Each point is reached from the start by the listed moves, each made once or not at all, plus a little noise. Is the number of moves made odd or even? Then give how often each move was made.
In the rows, zero is written as 128.

Moves:
(1): [180 124  64]
(2): [128 185 125]
Start: [132 132 119]
Points:
[181 179  58] -> even (1, 1)
[130 186 114] -> odd (0, 1)

Moves:
(1): [180 162 135 141 142 139 106 123 149]
(2): [ 93 193 166 132 149 167 120 145 110]
(3): [137 107 165 120 103 135 114 123 141]
(4): [ 97 128 125 201 121 131 119 135 156]
(5): [108 123 157 128 210 139 135 108 174]
(6): [129 111 110 129 124 201 104 136 130]
(7): [145 145 155 136  89 153 225 150 138]
(8): [142 104 131 120 139 131 119 214 125]
Start: [145 115 123 105  88  94 117  82  89]
Points:
[114 123 171 185 125 128 210  91 173] -> odd (0, 0, 0, 1, 1, 0, 1, 0)
[189 191 217 122  56 249 147 121 113] -> odd (1, 1, 1, 0, 0, 1, 1, 0)
[168 203 228 120 174 183 181 186 146] -> odd (1, 1, 0, 0, 1, 0, 1, 1)
[114 125 226  89 176 155  93 157 131] -> even (0, 1, 1, 0, 1, 0, 0, 1)

Moves:
(1): [173 135 129 121 131 126 129 119 120 136 128 117 151 112]
(2): [131 176 102 125 143 126 118 140 130 133 132 140 127 118]
(3): [111 148 165 126 138 131 135 144 126 136 122 123 133 121]
(4): [130 128 117 179 128 136 145 130 128 135 125 133 131 111]
(5): [137 116 126 118 184 136 105 118 116 139 127 123 114 146]
(6): [123 133 122 121 117 168 132 127 126 129 129 125 128 124]
(7): [138 126 126 112 144 129 180 126 138 134 116 141 142 135]
(8): [132 118 117 131 134 126 128 174 124 126 109 120 125 129]
(9): [136 128 127 131 134 141 130 121 188 120 124 121 122 124]
(10): [133 113 119 114  99 120 125 138 113 175 127 142 111 126]
(11): [135 133 126 127 129 132 135 141 133 128 167 121 119 136]
(12): [135 118 132 127 129 129 122 138 140 124 132 155 134 127]
(13): [108 132 121 116 129 130 111 124 137 143 135 117 176 126]
(14): [141 144 143 138 100 132 129 123 128 137 110 127 136 174]
Start: [139 133 111 122 140 120 148 152 117 140 125 130 109 136]
Points:
[148 147  99 140 175 184 181 132 120 189 101 128 166 181] -> even (0, 0, 0, 1, 1, 1, 1, 0, 0, 0, 0, 0, 1, 1)
[181 206 121  69 116 158 175 180 120 236 103 165 194 146] -> odd (1, 1, 1, 0, 0, 1, 1, 0, 0, 1, 0, 1, 1, 1)
[201 136 139  74 179 132 167 220 112 240 119 135 170 185] -> even (1, 0, 1, 0, 1, 0, 1, 1, 0, 1, 1, 1, 1, 1)
[173 158 133 131 142 176 134 149  87 249 107 113 165 151] -> even (1, 0, 1, 1, 1, 1, 0, 0, 0, 1, 0, 0, 1, 1)
[208 200  72 134 197 191 173 128 177 196  99 122 185 154] -> odd (1, 1, 0, 1, 1, 1, 1, 0, 1, 0, 0, 0, 1, 1)
[189 226 111  92 159 180 196 209 186 182 117 101 187 153] -> even (1, 1, 1, 0, 0, 1, 1, 1, 1, 0, 1, 0, 1, 1)
[225 148 119 163 140 144 216 139 190 158  89 154 159 148] -> even (1, 0, 0, 1, 0, 0, 1, 0, 1, 0, 0, 1, 0, 1)

Moves:
(1): [152 136 126 136 125 132 116 125 137 132 140 114 120 113 118 131 116 135
 120 122 126 135 144 125 121 138 136]
(2): [118 174 118 158 109 119 126 123 139 100 111 135 143 119 141 129 137 120
 132 112 125 121 140 131 132 123 135]
(3): [127 110 165 144 133 138 128 108 117 120 128 124 104 122 110 120 130 139
 132 126 132 137 126 117 140 111 126]
(4): [133 119 119 154 130 120 134 128 131 139 136 127 135 126 132 123 120 126
 116 122 119 120 131 136 121 134 123]
(5): [133 129 133 132 158 130 136 122 135 128 119 127 129 125 134 124 123 134
 131 130 138 121 125 135 117 116 128]
(6): [124 153 114 122 144 134 147 122 115 127 140 140 144 114 120 128 137 136
 126 144 122 123 124 123 137 144 131]
(7): [129 110 137 120 112 114 158 121 125 136 134 141 133 119 133 127 120 138
 127 117 135 144 137 134 133 133 117]
(8): [132 120 144 115 146 113 142 138 110 119 138 113 116 116 125 121 130 130
 128 132 122 131 114 122 127 123 126]
(9): [138 124 157 135 127 138 136 127 147 126 132 118 134 148 121 146 125 129
 138 126 129 142 119 114 144 142 129]
(10): [116 131 142 133 121 122 129 143 139 154 122 132 134 127 123 133 105 131
 134 132 115 130 129 134 115 125 129]
(11): [130 144 123 127 140  98 123 104 117 137 148 128 119 127 122 125 132 141
 134 142 139 142 133 120 146 131 128]
(12): [141 135 127 126 132 129 125 141 135 125 131 151 129 142 112 144 126 123
 125 123 124 138 130 137 132 128 145]
(13): [124 128 132 128 132 124 117 112 114 113 105 114 160 134 112 144 104 124
 127 143 101 140 125 119 119 128 133]
(14): [146 123 122 125 126 130 140 117 104 153 126 123 111 138 169 122 133 115
 139 143 114 136 137 141 131 129 124]
(15): [121 114 147 134 140 129 115 136 128 119 132 147 133 110 161 134 131 117
 145 125 129 122 127 124 127 127 115]
(16): [113 128 125 129 131 132 125 126 114 135 132 120 138 133 132 156 134 135
 130 115 117 126 135 135 126 137 127]
(17): [141 127 122 137 120 131 118 144 135 133 121 123 140 135 117 128 151 117
 135 134 132 141 136 142 126 133 125]
(18): [141 132 124 141 132 128 121 136 121 120 122 133 127 130 130 124 123 146
 132 124 129 123 119 123 129 112 123]
(19): [131 127 113 121 135 120 142 134 131 131 113 133 112 129 119 117 110 142
 163 132 138 130 125 138 122 145 157]
(20): [120 123 128 133 123 121 134 132 123 134 121 111 118 112 135 155 141 116
 120 167 140 131 120 124 128 139 131]
(21): [128 134 143 127 137 142 128 141 107 128 122 115 128 144 132 128 105 114
 127 144 144 111 139 126 125 139 131]
(22): [111 137 113 129 143 146 127 142 130 132 124 126 130 121 135 137 124 104
 134 137 140 162 126 117 126 125 135]
(23): [115 110 126 130 141 144 136 135 135 115 144 137 121 155 157 120 143 154
 135 150 118 140 165 129 145 110 140]
(24): [129 135 118 137 131 134 120 130 122 124 141 121 131 135 136 126 115 138
 127 136 124 128 119 154 114 126 134]
Start: [141 123 140  91 119 117 102 145 127 120  85  71 163 148 139 162 136 131
 138 131 145 114 141 120 132 100 125]
Points:
[164  89 236 107 192 106 178 122  74 128  56  72 164 125 158 165  73 174
 226 169 114 160 114 110 137  97 129] -> even (0, 0, 1, 0, 1, 1, 1, 1, 1, 1, 0, 0, 1, 1, 1, 0, 0, 1, 1, 0, 0, 0, 0, 0)
[118 135 193 130 185  90 141 134  93 111  77  68 197 161 242 210 113 162
 213 170 108 201 175 107 154  66 118] -> even (0, 1, 0, 0, 1, 0, 1, 1, 1, 1, 1, 0, 1, 1, 1, 1, 0, 1, 0, 0, 0, 1, 1, 0)
[141 149 129 159 101  49 100 127 128 143  67  78 222 112 136 200  89 145
 196 120 118 153 194 150 106 146 145] -> odd (1, 1, 0, 1, 0, 0, 1, 0, 0, 1, 1, 0, 1, 0, 1, 1, 1, 0, 1, 0, 0, 0, 0, 0)
[153 133 166 171 165  89 163  77  96 128 127  87 133  91 233 166 163 161
 163 196 151 140 217 122 173  94 131] -> even (1, 1, 1, 1, 1, 1, 1, 0, 0, 0, 1, 0, 0, 1, 1, 0, 0, 0, 0, 1, 0, 0, 1, 0)
[158 120 184 132 209 111 106 132  72  75 131  53 144 155 128 235 117 213
 204 216 121 179 145 102 168 126 186] -> odd (1, 0, 1, 0, 0, 1, 0, 1, 1, 0, 1, 1, 1, 0, 1, 1, 0, 1, 1, 1, 0, 0, 1, 1)
[145 160 121 180 133 143  94 142  90 118  80  75 157 158 185 191 126 125
 159 118 116 157 150 158 126  69 147] -> odd (0, 1, 1, 1, 0, 0, 0, 0, 0, 0, 0, 1, 0, 1, 0, 1, 0, 1, 0, 0, 0, 1, 0, 1)
[162 221 127 154 187 120 101 119 117  88  98  93 152 107 113 180 132 160
 163 141 167 161 152  94 162  73 161] -> odd (1, 1, 1, 0, 1, 1, 0, 0, 0, 0, 1, 1, 0, 0, 0, 0, 0, 1, 0, 0, 0, 1, 0, 0)
[137 144 152 189 184 136 103 135  89 134  96  29 139 139 249 203 160 105
 173 209 163 164 232 133 151  99 139] -> even (1, 1, 1, 1, 1, 0, 0, 0, 0, 0, 1, 0, 0, 1, 1, 1, 1, 0, 0, 1, 1, 1, 1, 0)
[144 123 189 146 193 131  90 139 100 105  89  62 171 181 127 205  52 115
 200 188 155 178 129 112 141 127 177] -> odd (0, 0, 1, 1, 0, 0, 0, 0, 1, 0, 1, 1, 1, 0, 1, 0, 0, 0, 1, 0, 1, 1, 0, 1)
[126 178 108 133 166 115 136 160 123  86  70 120 195  99 199 155 104 155
 202 141 171 136 128 145 122 100 155] -> odd (0, 1, 0, 0, 1, 1, 1, 0, 0, 0, 0, 0, 0, 0, 1, 0, 0, 1, 1, 0, 0, 1, 0, 1)

Moves:
(1): [128 152 132 107 122 118 148 133 139 158 109 132 121 119 161 143 114  92
 125 125 126 117 131 102]
(2): [129 137 127 125 107 127 124 120 136 125 126 122 147 138 141 106 122 164
 121 146 139 118 133 136]
(3): [139 124 117 140 105 126 144 136 139 126 134 112 102 124 109 125 164 129
 126 126 116 132 117 133]
(4): [120 120 130 124 113 137 127 121 133 128 137 135 109 124 123 144 130 125
 128 109 125 120 129 134]
(5): [ 97 130 133 134 132 137 135 144 143 145 146 127 143 125 121 137 131 105
 135 130 126 120 136 107]
(6): [109 107 123 136 129 124 129 130 119 151 118 141 117 122 107 143 123 116
 132 122 131 118 121 124]
(7): [150 115 115 110 116 124 136 109 152 136 117 149 140 141 136 138 127 135
 116 119 115 126  99 158]
(8): [139 128 128 130 136 111 116 133 133 109 131 133 143 128 136 128 136 121
 140 132 124 140 131 111]
(9): [128 142 124 130 127 119 125 119 124 129 130 124 114 111 127 135 118 132
 120 134 111 129 121 127]
(10): [122 109 114 128 141 131 139 144 135 139 143 144 114 123 130 120 123 134
 122 127 125 137 121 130]
(11): [142 122 132 103 142 129 111 112 123 124 114 116 118 144 150 145 143 146
 105 139 139 115 118 126]
(12): [134 109 133 137 137 126 132 135 119 118 126 118 155 121 139 126 123 116
 120 129 131 134 144 121]
(13): [149 135 123 130 113 120 159 133 169 147 126 154 105 150 150 107 157  90
 145 159 117 122 150 149]
(14): [150 134 113 132 110 126 104 114 147 150 126 152 139 129 126 142 161 131
 136 116 124 146 120 132]
(15): [147 132 134 105 123 126 124 149 128 120 124 143 150 141 130 119 108 129
 121 148 103 150 133 133]
(16): [134 146 143 128 134 127 120 111 123 132 125 126 132 113 112 131 125 131
 127 121 128 131 133  91]
(17): [126 153 146 136 136 117 127 118 106 151 139 130 167 138 137 137 132 163
 122 132 125 119 128 120]
(18): [122 101 137 127 147 171 147 126 142 126 116 134 122 134 142 151 112 119
 148 136 114 130 122 124]
(19): [127 118 125 116 125 131 135 127 130 122 131 127 144 131 133 120 151 140
 134 126 124 139 145 131]
(20): [123 118 141 131 132 120 127 119 135 133 134 122 124 138 120 134 136 131
 131 122 125 147 126 138]
(21): [132 127 127 157 158  96 113 135 139 138 133 109 144 145 124 119 120 134
 150 113 109 135 142 122]
(22): [135 155 117 125  97 116 125 112 112 134 144 133 135 138 135 111 145 116
 145 113 110 127 130 119]
(23): [141 133 121 135 122 130 122 117 132 128 139 108 131 144 113 144 132 146
 148 139 140 127 130 123]
(24): [137 148 144 113 118 112 114 123 111 135 125 110 128 101 133 113 126 126
 136 125 120 129 128 120]
Start: [117 130 144 128 115 114 111 106 130 114 143 107 140 125 151 123 122 122
 118 120 150 105 128 121]
Points:
[208 169 133 178  97   7  82  24 175 208 167 141 220 179 151 154 192 120
 188 106  77 141 138  93] -> odd (0, 0, 0, 0, 0, 1, 1, 1, 1, 0, 0, 1, 1, 1, 0, 1, 1, 0, 0, 1, 1, 1, 1, 0)
[197 181 158 128 140  61  79  57 164 195 157 141 179 159 221 118 192 125
 187 128  77 128 145  57] -> odd (0, 0, 0, 0, 0, 0, 0, 1, 0, 1, 1, 0, 1, 1, 0, 1, 1, 1, 0, 0, 1, 1, 0, 1)
[182 146 137 104 101  72 120 117 227 204 126 107 140 155 194 173 194  58
 201 172  54 134 153  65] -> odd (1, 0, 1, 0, 1, 1, 0, 1, 1, 0, 1, 0, 1, 1, 1, 0, 0, 1, 1, 0, 1, 0, 1, 1)
[154 175 162 124 118  55  81  38 130 154 157  51 143 142 177 173 129 111
 139  84 115 105 152  46] -> even (1, 0, 0, 1, 0, 0, 0, 0, 1, 0, 1, 1, 0, 0, 0, 1, 0, 0, 0, 1, 1, 1, 1, 0)
[175 200 160 116  71  30  71  55 142 220 132 110 201 177 167 142 178 168
 124 110  85 122 124  60] -> even (1, 1, 1, 0, 0, 1, 0, 0, 0, 0, 1, 0, 0, 1, 1, 1, 1, 0, 0, 1, 1, 1, 0, 0)
[188 189 146 155  72  25 107  31 168 245 161 100 131 166 165 190 223 100
 160 101  86 100 150  64] -> odd (1, 0, 1, 1, 0, 1, 0, 0, 1, 0, 1, 1, 1, 1, 0, 1, 1, 0, 0, 1, 1, 1, 1, 0)
[ 94 161 191 152 146 109 101 103 142 164 159  72 223 137 181 120  95 166
 162 135 113  88 150  81] -> even (0, 1, 0, 0, 1, 0, 0, 0, 0, 0, 0, 0, 0, 0, 0, 0, 1, 1, 0, 0, 1, 0, 0, 1)
[224 142 162  88 114  64 123  49 213 156 131 123 161 199 229 179 129  64
 169 139  50 138 146  78] -> odd (1, 0, 0, 1, 0, 0, 1, 1, 1, 0, 1, 1, 1, 0, 1, 1, 0, 1, 0, 1, 1, 1, 1, 0)
